Each row is a point. Each copy is the shape, with its points in the same order, turned, moved and blurred by noise. Is it also mirrored, or only turned?
(in the rows, 128 means zero)

Shape (5 x 2):
[[ 88 126]
 [126  55]
 [145 164]
 [ 91 155]
 [153 170]]
Copy 1 (5 x 2):
[[154 165]
 [176  92]
 [ 85 153]
 [129 185]
 [ 73 154]]
Copy 1 is: mirrored
Copy 2 (5 x 2):
[[112  99]
 [ 61 164]
 [174 124]
 [131  88]
 [177 131]]
Copy 2 is: mirrored
Copy 3 (5 x 2):
[[162 102]
 [ 95  62]
 [132 166]
 [174 130]
 [128 174]]
Copy 3 is: mirrored
Copy 4 (5 x 2):
[[119 153]
 [198 142]
 [105  86]
 [ 93 141]
 [ 99  77]]
Copy 4 is: mirrored

Shape (7 x 3):
[[152  81 118]
 [ 72 127 176]
 [134  86 104]
 [ 92 129 159]
 [ 84 154 140]
 [175 176 150]
 [178 159 155]]
Copy 1 (7 x 3):
[[124  88  96]
 [125 196 128]
 [ 99  93  95]
 [123 161 128]
 [ 93 165 154]
 [139 101 197]
 [153  90 176]]
Copy 1 is: mirrored
Copy 2 (7 x 3):
[[170 102 118]
 [ 89 124 185]
 [152 101 107]
 [104 133 165]
 [ 87 151 149]
 [165 203 143]
 [175 188 147]]
Copy 2 is: only turned
Copy 3 (7 x 3):
[[170  79  97]
 [ 68  53 146]
 [148 104  90]
 [ 94  79 145]
 [ 77 103 153]
 [158 123 194]
 [162 108 189]]
Copy 3 is: only turned

Shape (11 x 6):
[[114 145 159  93  75  84]
 [119 109 144 104 132 188]
 [ 99 165 143 105  54  88]
 [ 57 139 137 104 157 164]
 [125  99 118 128 171 157]
 [125 134 102  93 166 149]
 [201 109 208 154 164 113]
 [163 113 144 133 125 105]
 [130 195 177  94  75 112]
 [168 122 135 177 145 113]
 [111 161 175  79  79  77]]
Copy 1 (11 x 6):
[[ 68 136 136 150  99  65]
 [123 107 167  96 111 158]
 [ 84 153 122 169  65  75]
 [150 179 155  76  92 132]
 [168 113 132  97 143 137]
 [131 148 119 102 147 157]
 [131  68 189 162 199  94]
 [116  87 128 142 148  95]
 [ 59 157 173 179  99  99]
 [162 100 137 171 166 100]
 [ 51 149 148 144 100  61]]
Copy 1 is: mirrored
Copy 2 (11 x 6):
[[ 97 109 183  87  89 103]
 [147 133 132 106 150 180]
 [ 82 133 184 100  67 105]
 [ 97 169 166 114 183 162]
 [136 129 108 133 180 141]
 [141 161 119 105 171 116]
 [187  37 162 164 154 106]
 [139  88 130 134 120 100]
 [134 133 218 103  80 107]
 [146  93 123 182 134 101]
 [100 110 208  80  92  94]]
Copy 2 is: only turned
Copy 3 (11 x 6):
[[108 191 163 100  76 119]
 [107  91 166  91 144 164]
 [ 95 194 150 121  66 145]
 [ 60  99 118 114 150 136]
 [144  91 144 123 169 141]
 [130 124 111  94 162 153]
 [159 162 242 111 199 123]
 [164 157 180 120 141 134]
 [ 80 214 174  96 108 171]
 [169 156 184 165 167 144]
 [ 89 209 162  86  88 117]]
Copy 3 is: only turned
